Rows are points. The points of each table are mixes of a few directions, plus a little noise. How many directions does each table use, and how many do they share? Where both have some left over, give the other angles between the two spaces (their principal angles), to ten degrees, smallest first.

First (5 x 2)
44; 18
-15; -6
48; 19
-32; -13
-45; -18
Second (7 x 2)
-1; 0
36; 14
9; 4
31; 12
-84; -33
-21; -8
29; 12
Directions: first 1, second 1, shared 1

First (8 x 6)
-22; -2; -20; 21; 10; 26
-20; 4; -3; 18; 18; 18
-6; 9; 22; 3; 17; -5
36; -3; -55; -65; -14; -5
26; -16; -49; -32; -34; 1
-6; -9; -41; 2; -7; 23
2; -2; 55; 25; -15; -25
-9; 19; 91; 26; 25; -32
Second (8 x 6)
40; 0; -13; -56; -18; -27
-10; 40; 34; -29; 76; -7
-6; 2; 24; 16; 3; -5
17; -8; 21; -2; -27; -23
-1; -11; 20; 25; -24; -8
-15; -10; -7; 30; -10; 15
-27; -20; -95; 19; -9; 63
1; 6; 16; -3; 9; -8
Directions: first 3, second 3, shared 3

First (7 x 9)
16; 37; -40; 5; 17; 18; 9; -2; 33
-45; -8; 12; 23; 34; 0; 63; 14; 23
-5; -33; -4; -15; -52; -32; -22; 19; -36
35; 34; -35; -7; 0; 16; -24; -10; 15
8; -25; 57; -10; -6; -2; -35; -22; -35
27; -2; 27; -13; -7; 6; -43; -23; -21
-36; -4; -18; 16; 12; -8; 53; 24; 22
Second (8 x 9)
-13; 7; -18; -18; -32; -14; -2; -3; 13
41; -21; -40; 51; -26; 6; 12; 42; -16
19; -3; -16; -1; -41; 2; 25; 9; 10
-22; 14; 0; -48; 24; -6; -13; 9; -17
35; -32; -27; 95; -23; -6; -3; 5; 8
-29; 23; 51; -31; 29; 32; -1; -18; -2
-38; 13; 33; 3; 30; 11; -29; -25; 3
7; -1; 17; -51; 39; -26; 12; -19; 2
Directions: first 3, second 5, shared 1; angles 80, 90

First (10 x 14)
-1; -5; 22; 31; -14; -11; -25; -28; 41; -29; -43; -11; -14; -3
18; -12; 39; 38; -20; 42; -33; -21; -12; 42; 29; -23; -7; -3
27; 29; -32; -73; 73; 95; 73; -13; -23; 17; 62; -23; -47; -39
-56; 5; 26; -4; 32; 0; 24; 27; 21; -14; -22; -32; -8; -1
-27; -3; 6; 5; -5; -37; -5; 17; 8; -15; -19; 5; 14; 9
3; -12; 3; 25; -30; -8; -14; 24; -18; 28; -4; 11; 29; 20
-32; -7; -7; -11; 24; -49; -20; -16; -1; -21; 23; -3; -2; 15
26; 1; -26; 1; -3; 27; 21; 12; -4; 16; -19; 7; 9; 14
22; 8; -6; -18; -38; -38; -12; 0; -15; -18; 14; 44; 12; -29
21; -5; -26; 7; -19; -21; -8; -2; 2; -7; -20; 24; 14; 16
Second (8 x 14)
-33; 14; -20; 10; 34; 5; -9; 26; 13; 1; 25; 57; -45; -34
23; -9; -14; 40; -10; 20; -9; -41; -3; 43; -1; -12; -2; 32
32; -9; -12; 17; -18; 7; -9; -26; 2; 3; -13; 10; 2; 5
-8; -30; 11; 11; -12; -24; 0; -14; -4; -14; -25; -4; 25; 10
-7; 16; 21; -29; 2; 15; -10; 64; -10; -14; 36; 35; -12; -54
18; 12; -45; 33; 13; 13; 5; -61; 20; 34; -12; -15; -24; 44
8; 38; 19; -87; 0; -13; 30; 41; 3; -53; -3; -42; 18; -17
-32; -33; 39; 5; -9; -23; 2; 10; -20; 1; -7; -29; 39; 14
Directions: first 6, second 5, shared 2; angles 30, 40, 80

First (11 x 24)
-11; 4; -4; -20; 1; -7; -6; 6; -7; 3; -12; 26; 9; -8; -10; 16; 16; -2; -3; 18; -4; 1; 2; 6
-12; 2; 0; -19; 9; -4; -19; 3; -16; 7; -10; 12; -7; -9; -25; -5; 42; 10; -7; 21; -9; -14; -1; 9
-11; 1; 21; 18; -10; 12; -6; -3; 14; -8; -4; -22; -13; 13; 7; -24; -10; -27; 5; -18; -6; -9; -30; -16
-3; 9; -16; -18; -11; -1; -3; 22; -32; -19; 9; -45; 6; 18; -4; -9; -6; 0; -15; -1; 21; 5; -32; -7
16; 11; -23; -1; -2; 15; -18; 2; -6; 2; 1; -45; -25; 16; -24; -32; 4; 10; -17; -20; 23; -6; -21; 5
6; 19; -35; -28; -14; -27; -1; 3; -42; -9; 9; -54; 1; 17; 5; -5; 3; 12; -18; 8; 31; 23; -11; 2
25; -31; 37; 66; 24; 15; 26; -46; 77; 30; 4; 70; -10; -30; 29; 12; -25; 8; 39; -22; -36; -6; 73; 7
-17; -18; 20; -8; 7; -8; 12; 22; -37; -19; 24; -2; 23; -7; 10; 9; 13; 16; 4; 25; -16; -9; 1; -9
20; 11; -43; -21; -5; 34; -11; 48; -23; -18; 7; -42; 7; 23; -42; -8; -23; 13; -30; -23; 42; -5; -43; 4
-20; 7; 1; -24; -8; -15; 3; 7; 2; 0; -21; 45; 25; -9; 5; 36; 1; -23; 2; 21; -7; 12; 0; 1
6; -16; 42; 55; 8; -14; 22; -63; 70; 30; -8; 58; -15; -24; 49; 10; -15; -17; 40; -10; -38; 9; 62; -1
Second (8 x 24)
4; -9; 10; 19; 13; 17; 10; 8; 6; 21; 5; -1; -5; 1; 0; -8; 7; 15; 13; -11; 10; -13; 0; 9
12; -11; 1; 24; 21; 18; 12; 10; 6; 23; 5; 0; 7; 3; -1; 3; -3; 21; 12; -10; 11; -6; 8; 12
-19; 11; 2; 0; -2; -17; 8; -18; 15; 9; -12; -3; 9; 0; 23; -2; -20; -23; 16; -2; 18; 13; 32; -3
34; -7; -35; -6; 11; 2; -12; 15; -21; -25; 7; 7; 27; 3; -25; 38; -15; 22; -31; 16; -24; 20; -11; 1
15; -2; -21; 8; 16; 0; 4; 3; 0; 2; -1; 3; 27; 3; -2; 24; -24; 10; -3; 3; 2; 18; 19; 4
15; -7; -11; 13; 16; 9; 5; 8; -1; 7; 3; 2; 14; 3; -5; 13; -10; 16; 0; -2; 2; 5; 7; 7
17; -7; -12; 14; 18; 10; 6; 9; -1; 8; 4; 2; 16; 3; -5; 15; -11; 18; 0; -2; 2; 6; 8; 8
-78; 32; 66; -72; -93; -40; -34; -36; -5; -44; -12; -9; -95; -15; 15; -83; 77; -79; -5; 8; -21; -43; -63; -37
Directions: first 6, second 3, shared 0; angles 30, 30, 50

First (8 x 32)
39; 17; -65; -95; -14; -29; -4; -25; 26; 4; 4; -4; -10; -22; -26; 67; 0; -4; -68; 2; -24; 50; -21; -6; -14; -2; -68; -20; 5; 37; -29; -38
-7; 1; 43; 21; -23; 33; 17; 33; -14; -17; 13; 6; -3; 31; 41; -10; -26; 0; 32; -8; 19; -44; 21; 4; 41; 28; 53; -9; 6; -30; 9; 10
-3; 21; 23; 24; -46; 15; 30; 29; -47; 7; -1; 3; 17; 47; 39; -13; -19; -13; 5; -7; 11; -47; 5; 33; 25; 44; 47; -20; 31; -17; 7; 8
12; 9; -30; -5; 39; -26; -22; -50; -6; 5; -32; -4; 6; -50; -49; 13; 48; 8; -57; 18; -7; 27; -25; -20; -48; -61; -78; 6; 4; 18; 38; -3
39; 0; -31; -41; -9; -39; 0; -48; 41; -14; 8; 13; -2; -59; -20; 21; 4; -33; -64; 11; 1; 20; -45; -22; -54; -44; -59; -14; 37; -15; 7; -8
-8; -19; -1; 15; -10; -18; 4; 2; 24; 10; 17; 4; 6; -1; 3; -31; -14; -23; 26; -4; -4; 9; -10; 12; -22; 10; 26; 9; 5; -8; -31; 9
-35; -19; 42; 21; 43; 53; -20; 40; 3; -17; 3; -9; -24; 26; 13; -2; -4; 49; 74; -8; 6; -7; 56; -21; 65; 12; 41; 25; -64; 5; 2; 4
-38; -10; 19; 58; 20; 10; -6; 19; -27; 22; -13; -9; 12; 28; -1; -44; 11; 14; 51; -3; -3; -7; 19; 20; 6; 14; 38; 23; -23; 10; -3; 18
Second (9 x 32)
8; 18; 8; -6; 35; 72; -36; 9; -4; 0; 17; -17; 2; 15; -11; 50; 44; 18; -17; 9; 20; -8; 18; 22; 3; -20; -2; 6; 28; 39; 8; 5
-15; 6; -45; -43; -19; -90; 7; 24; -42; 10; -46; 19; -42; -1; 4; -24; -48; 4; 8; -29; -39; 22; -4; 10; 10; 71; 10; 5; -60; -2; -60; -4
13; -11; 3; -65; -20; -30; 29; -23; 5; -37; 32; 36; -5; -14; 23; 18; -74; 13; 52; -13; -25; 14; 22; -46; 16; -17; -28; -27; -12; -42; -4; 1
-32; 3; 30; 52; -27; 2; 24; 25; 15; -12; 21; 32; 9; 6; 9; -31; -8; 5; 19; 7; 41; -3; 23; 10; 6; -10; 50; -6; -12; -19; -22; 35
39; -26; 18; -25; 47; 93; -39; -23; 33; -18; 40; -15; 25; -12; -27; 77; 53; -10; -6; 28; -1; 10; -10; -26; -28; -61; -62; 2; 65; 28; 58; 3
-9; 19; 1; 41; -26; -61; 24; 9; -17; -2; -56; -18; -18; 10; 41; -55; -3; -2; -28; -16; 17; -53; -24; 4; 22; 12; 30; 0; -49; -13; -9; -25
13; 8; 5; 2; 24; 66; -13; -39; 11; 34; 41; -33; 35; 4; -23; 18; 17; 6; -5; 12; -4; 6; 15; 14; -4; -18; -12; 0; 63; 8; 42; -15
15; -27; -3; 35; -4; -47; 2; 4; 10; -10; -65; -22; -8; -15; 11; -30; 37; -40; -40; 4; -3; -29; -70; -26; -22; -6; -24; 14; -26; 3; 25; -23
-32; 8; -16; 9; -10; -7; 2; 15; -13; 35; 17; 18; 2; 6; -27; -23; -19; 7; 17; -2; -6; 40; 28; 38; -2; 47; 38; 8; 1; 1; -38; 23
Directions: first 5, second 6, shared 0; angles 30, 30, 40, 50, 70

First (10 x 32)
-18; -22; 30; -10; 0; -9; 10; -22; -9; 7; 5; -3; 8; 14; 25; -9; 10; -16; 12; -11; -9; 26; 22; -11; 6; -16; -4; 3; 27; -23; -1; 12
-4; -11; 27; -24; -16; -27; 24; 8; 1; 8; -10; 9; 7; 14; 7; -13; 3; -21; -2; -7; 5; 40; 18; -6; -12; -22; 6; -7; 48; -39; -7; 22
-10; -4; 3; -16; 6; -8; -11; -27; 11; 23; -7; -4; 2; 9; 22; -17; 8; 6; 11; -3; -23; 22; 9; -10; -19; 8; -6; 0; 7; -14; -16; 1
49; 21; -22; 59; 13; 4; 15; 32; -9; -28; 11; -7; -4; -28; -26; 48; 24; -12; -20; 5; 7; -49; -12; 51; 21; -4; 13; 4; -34; 22; 2; 14
-12; 4; 3; 6; -9; 15; -3; 3; -5; -13; -1; 0; -2; 0; -20; 3; -10; -13; -6; 4; 5; -9; -3; 6; 10; -9; 6; 5; 3; 6; 8; -3
-12; -9; 17; -23; -14; -1; -9; 0; 8; -2; 6; -19; 10; -13; 14; 0; 2; 5; 18; -14; 19; 12; 12; 15; 19; 6; -2; 10; 32; 14; -6; -9
2; -8; -10; -34; 2; -11; -8; 9; 8; 14; 4; 5; 0; -3; 23; -16; -15; 44; 15; -5; 20; 7; -10; -33; -8; 28; -17; -12; -7; 16; 5; -22
36; 3; -14; 53; 22; 3; 25; 22; -25; -23; 17; 10; -6; -7; -12; 33; 12; -7; -16; 6; 4; -42; -13; 8; 18; -9; 2; -5; -45; 9; 21; 12
-7; 12; -17; 28; 11; 22; -6; -11; -10; -5; -5; 14; -12; 14; -26; -1; -12; -10; -18; 18; -22; -22; -15; -12; -9; -6; 4; -2; -38; -2; 12; -1
-25; 16; -17; -39; -14; 11; -38; -14; 30; 19; -20; -5; -4; 0; -8; -28; -23; 23; 6; 7; -6; 15; -8; -7; -27; 25; -2; 2; 7; 11; -17; -25
Second (8 x 32)
36; 15; -26; 38; 41; 23; -18; 83; 40; 3; -25; 28; -58; -49; 40; 24; 27; -36; -66; -41; 9; -22; -19; 95; 73; 15; 78; 10; -11; 40; -15; 36
5; -11; 2; -12; -1; -17; 17; -4; -16; 2; 11; 7; 10; 14; 3; -7; -10; 24; 14; 7; 9; 4; -3; -45; -19; 2; -25; -15; -10; -11; 14; -8
-4; -2; 3; -5; -4; -3; 2; -9; -5; 0; 3; -3; 7; 6; -4; -3; -3; 5; 8; 5; -1; 3; 2; -12; -9; -2; -9; -2; 1; -5; 2; -4
2; -1; -1; 0; 1; -1; 1; 2; -1; 0; 0; 2; -1; 0; 2; 0; 0; 2; 0; 0; 1; 0; -1; -2; 0; 1; 0; -1; -1; 0; 1; 0
-17; 6; 7; -1; -13; 10; -12; -24; 3; -3; -3; -17; 9; 2; -17; 0; 1; -12; 8; 6; -13; 3; 9; 14; -6; -7; -1; 12; 14; -3; -10; -4
-1; -8; 4; -11; -5; -12; 12; -11; -14; 1; 9; 1; 12; 14; -3; -7; -9; 17; 15; 9; 4; 5; 1; -36; -19; -1; -23; -9; -4; -10; 10; -9
-15; 1; 8; -6; -14; 2; -4; -27; -5; -2; 3; -14; 14; 9; -15; -4; -4; -1; 15; 10; -8; 5; 8; -8; -15; -6; -13; 5; 9; -8; -3; -8
-5; 0; 3; -3; -5; -1; 0; -10; -3; -1; 2; -4; 6; 4; -5; -2; -2; 2; 6; 4; -2; 2; 3; -6; -7; -2; -7; 1; 3; -4; 0; -4
Directions: first 6, second 2, shared 1; angles 50

First (9 x 32)
52; 0; 28; -31; 56; 37; -22; -11; -9; -47; 4; -26; 23; 3; -23; -16; 35; -10; -13; -42; 3; 14; 54; 16; 60; 21; 60; 55; -21; 4; -92; 35
-58; -2; 9; 62; 5; -5; 49; 22; -25; -22; 3; -19; -38; 19; -21; -1; -4; 10; -16; 34; -12; 11; 35; -34; -35; 13; 50; -66; -17; -19; -18; -30
7; -4; -17; 6; -14; -25; -13; 10; 10; 21; -2; 7; -25; -1; -9; 8; -26; -10; 16; 33; 14; -8; -18; 8; -19; -30; -22; 3; 41; 11; 46; 6
-3; -4; -5; 11; -45; -35; -25; 23; 10; 29; 6; 36; -33; -1; 19; 8; -46; -9; 13; 53; 12; -18; -54; 15; -25; -27; -72; -22; 43; 18; 95; -7
-37; 6; -18; -3; 15; 26; 56; -36; -4; -2; -12; -27; 52; -1; 5; -1; 49; 30; -10; -64; -25; 13; 25; -35; -9; 33; 48; -11; -60; -35; -68; -23
42; -5; 46; 1; 28; 12; -44; 31; -15; -47; 16; 2; -36; 10; -20; -14; -12; -27; -13; 28; 14; 7; 30; 28; 44; 4; 21; 20; 17; 21; -21; 27
-20; 3; 27; -10; -31; 8; -5; 3; -1; 5; 11; 36; 22; -2; 55; -2; -2; 10; -16; -9; -15; -10; -43; 7; 7; 28; -58; -30; -32; -2; 35; -27
2; 10; -48; -58; -20; 12; 18; -61; 30; 52; -19; 4; 90; -25; 40; 11; 37; 28; 17; -82; -15; -9; -42; -7; -4; 6; -39; 35; -31; -17; -1; -7
20; -6; -23; 20; 3; -31; -13; 16; 5; 9; -7; -12; -50; 3; -46; 7; -32; -19; 23; 52; 24; 0; 11; 4; -19; -47; 15; 16; 61; 16; 27; 23
Second (8 x 32)
-6; 3; -21; -15; -22; -8; 3; -16; 15; 30; -6; 12; 22; -10; 20; 7; 0; 8; 11; -13; -2; -9; -32; -1; -13; -6; -35; 3; 2; -2; 30; -7
-35; 3; 1; 10; -14; 4; 24; -4; -5; 4; 2; 6; 12; 2; 21; 2; 7; 15; -10; -11; -15; 0; -10; -16; -14; 18; -8; -33; -29; -14; 3; -25
66; -7; 17; -3; 45; -1; -45; 20; -4; -37; 5; -22; -43; 6; -56; -10; -12; -34; 6; 32; 29; 10; 49; 27; 38; -27; 49; 55; 49; 27; -34; 52
-33; 7; -35; -20; -47; -11; 21; -29; 21; 55; -10; 24; 46; -15; 48; 14; 4; 24; 12; -31; -15; -16; -62; -11; -33; 1; -67; -18; -17; -13; 53; -30
-56; 0; 48; 52; 21; 26; 41; 26; -39; -56; 15; -12; -22; 25; -2; -13; 15; 10; -42; 8; -24; 19; 48; -27; 2; 50; 58; -68; -58; -23; -58; -33
21; -6; 40; 26; 46; 13; -12; 30; -25; -60; 11; -25; -46; 18; -44; -15; -2; -21; -18; 30; 9; 18; 65; 6; 30; 7; 70; 5; 6; 9; -59; 21
18; 6; -62; -53; -50; -26; -16; -41; 44; 84; -18; 27; 51; -30; 38; 20; -9; 10; 39; -29; 8; -26; -81; 13; -26; -36; -94; 38; 30; 8; 83; 3
24; -3; 10; 3; 20; 1; -16; 10; -4; -19; 2; -10; -20; 5; -25; -5; -4; -14; -1; 14; 11; 5; 24; 10; 16; -7; 25; 18; 16; 10; -18; 19
Directions: first 4, second 2, shared 2

First (10 x 32)
14; 10; -12; 10; -3; 6; 3; 5; 8; -7; 5; -5; 3; 3; -15; -7; 10; 23; -3; -14; -13; 4; -6; -6; -3; -25; 7; 7; -15; 19; 8; 16
15; -6; -6; -30; 2; -32; 22; -2; 6; -23; -10; -61; -11; -10; 9; 17; 14; -11; -20; 14; 1; 6; -2; 23; -1; 40; 34; -8; 42; -13; -17; -8
17; 22; 4; -9; 4; -4; -16; 13; 10; -17; 17; -33; -5; -13; 1; 21; 4; -21; -18; -11; -3; -16; -2; 25; -4; 42; 7; 15; 43; -10; -1; 37
-34; -6; 4; 44; 22; 18; 7; 1; -13; 26; 0; 74; 8; 10; -5; -19; -26; 13; 32; 5; 5; 7; 7; -37; 11; -34; -28; -6; -34; -1; 4; -20
20; 11; 9; -45; -35; 9; -16; 6; -15; -19; -21; -40; 3; -11; 7; 11; 22; -37; -17; 5; -1; -28; 10; 25; -18; 38; 6; -4; 7; 1; 5; 14
-26; -20; -22; 16; 2; 3; 10; -6; 6; 18; 0; 48; -10; 3; -24; -29; -4; 10; 28; -11; 1; 15; -2; -35; -7; -45; -26; -18; -28; 8; 15; -38
-24; -26; 12; 8; -5; 5; -30; -25; 9; 41; 22; 46; 3; 16; 13; -7; -23; 13; 13; -7; 13; 14; -9; -5; 11; -35; -32; 9; -26; -2; 4; -20
-24; -5; 17; 37; 14; 19; 10; -3; -24; 23; -13; 59; 19; 19; 11; -13; -22; 23; 23; 20; 5; 7; 9; -27; 18; -33; -12; -3; -47; 3; -6; -16
6; 11; -15; -3; 10; -12; 10; 14; 10; -20; 4; -22; -13; -17; -14; 5; 8; -17; -4; -8; -4; -5; 0; 4; -9; 27; 7; -4; 37; -8; 1; 8
34; 10; 7; -28; -13; -12; 0; -1; 3; -22; -3; -65; 4; -1; 16; 22; 18; 4; -32; 7; -5; -3; -5; 33; 3; 26; 36; 12; 20; 3; -13; 27
Second (10 x 32)
4; -5; 9; -7; 4; 1; -9; 19; -9; 9; -15; 6; -18; -1; 15; -7; 26; 12; -5; 16; -6; 17; 1; 28; 0; -17; -2; 6; 23; -8; -43; 6
-9; 9; -19; 16; -8; -2; 21; -42; 22; -18; 32; -14; 39; 2; -33; 16; -56; -25; 12; -36; 13; -37; -3; -62; 0; 38; 3; -15; -52; 16; 95; -13
-4; 4; -8; 7; -3; -1; 9; -18; 10; -7; 14; -6; 17; 1; -14; 7; -23; -11; 5; -16; 6; -16; -1; -27; 0; 16; 1; -6; -22; 7; 41; -6
1; -1; 2; -3; 1; 1; -2; 5; -3; 3; -4; 2; -4; -1; 4; -3; 7; 4; -1; 4; -1; 4; 0; 8; 0; -5; -1; 1; 6; -2; -11; 2
8; -8; 15; -13; 7; 2; -16; 34; -17; 15; -25; 11; -31; -2; 26; -12; 45; 20; -10; 29; -11; 29; 2; 50; 0; -30; -3; 12; 42; -13; -76; 11
-4; 4; -8; 7; -3; -1; 8; -17; 9; -7; 13; -5; 16; 1; -13; 6; -23; -10; 4; -14; 5; -15; -1; -26; 1; 15; 1; -6; -20; 6; 38; -6
7; -7; 13; -12; 6; 1; -15; 30; -16; 13; -23; 10; -28; -1; 24; -11; 40; 18; -9; 26; -10; 27; 3; 45; 0; -27; -3; 10; 37; -12; -68; 10
6; -5; 12; -10; 5; 2; -13; 26; -14; 11; -19; 8; -24; -1; 19; -9; 34; 16; -7; 22; -8; 22; 2; 38; 0; -23; -2; 8; 31; -10; -58; 8
0; 1; -1; 1; -1; 0; 1; -2; 1; -1; 2; -1; 3; 1; -2; 1; -3; -2; 1; -3; 2; -2; 0; -3; 0; 2; 1; -1; -3; 1; 5; -1
-8; 8; -15; 13; -7; -2; 17; -34; 18; -15; 26; -11; 32; 2; -26; 13; -46; -20; 10; -30; 11; -29; -3; -51; 0; 30; 3; -13; -42; 13; 77; -11
Directions: first 6, second 1, shared 0; angles 70
